Every row gives one point. Any point is a mix of the corners, with weights that add up to 1. It lies inside the corners' shape when no weight is negative. Say inside or outside, and name the corners with a negative weight.
In the rows, zero is written as 128.

Corners:
(1): [114 127 136]
(2): [149  83 175]
(3): [147  83 121]
(4): [169 249 136]
Points:
[152 175 144] => inside
[162 156 149] => outside (1)
[148 188 136] => inside
[134  43 140] => outside (4)
[134  75 150] => outside (4)

Corners:
(1): [117 229  90 108 122 121 140 144]
(2): [ 86 143 119  79 168  85 142 113]
(3): [153  97 153 113 102 156 156  78]
(4): [104 157 172  47 186  58 181 185]
(5): [108 165 147  75 102  99 119 136]
(6): [162 109  80 142 112 131 113 104]
(7): [144 115 176 141 125  91 155  97]
(8): [ 75 161  14 180  86 154 115 149]
(9): [156 105 172 128 138 165 106  88]
Points:
[141 136 178  80 133 104 136 113] => outside (8)
[113 132 127  93 134 122 123 123] => outside (1, 7)
[103 161  92 125 111 122 129 137] => inside
[ 93 157  61 147 108 135 126 139] => inside
[ 98 163 105 126 113 126 113 121] => outside (3, 4, 6)
[122 142  98 125 124 118 132 127] => inside
[125 126 133 104 127 123 144 103] => inside
[114 183 236   7 166  90 149 134] => outside (6, 7, 8)

Corners:
(1): [105  90 134 176 119 145 137 135 132 127 116 168]
(2): [156  85 124 112 147 124 128 138 164  85 122 117]
(3): [107 167  99 161  79 112 116 139 124 125  87 139]
(4): [141 125 163 102 134 104 111 156 154 191  90 138]
(5): [ 99  88 119  88 144  88 209 136 151 128 113 164]
(6): [132  78 113  90 134 106 119 114 166 121 143 154]
(7): [ 49  95 128 132 141 109 121 125 147 114  82 134]
(8): [147  80  91  82 148 156 184 132 159 144 104 145]
(9): [132  91 107 191 143 104 127 146 139 143 153  84]
(10): [129 139  84 101  81 113 166 140  25 102  91 157]
(11): [151  98  79 134 159 123 111 139 152 117  83 175]
(12): [140 133 133  96 111 123 131 243 115 129 140 126]
(13): [128 249 107 112 140 103 101 132  90 109 157 134]
Points:
[176  80 109  98 174 144 153 168 178 117 162 141] => outside (3, 4, 7, 10)
[121 110 124 128 133 110 142 142 127 131 133 126] => outside (3, 11)
[159 118 122 130 136 129 106 151 155 150 126 137] => outside (5, 7, 10)
[122 127 111 131 134 121 135 144 130 126 110 136] => outside (6)
[ 98 140 125 138 112 102 134 157 100 142  99 148] => outside (2, 6, 8)
[127 137 103 137 133 117 109 140 122 103 119 142] => outside (4, 5, 8)
[114 136 111 115 126 102 125 158 118 109 130 132] => outside (1, 4, 8)
[119 135 104 133 106 117 132 139 124 125 101 143] => inside
[142 154  88 100 105 104 148 153  90 137 108 152] => outside (1, 2, 7)
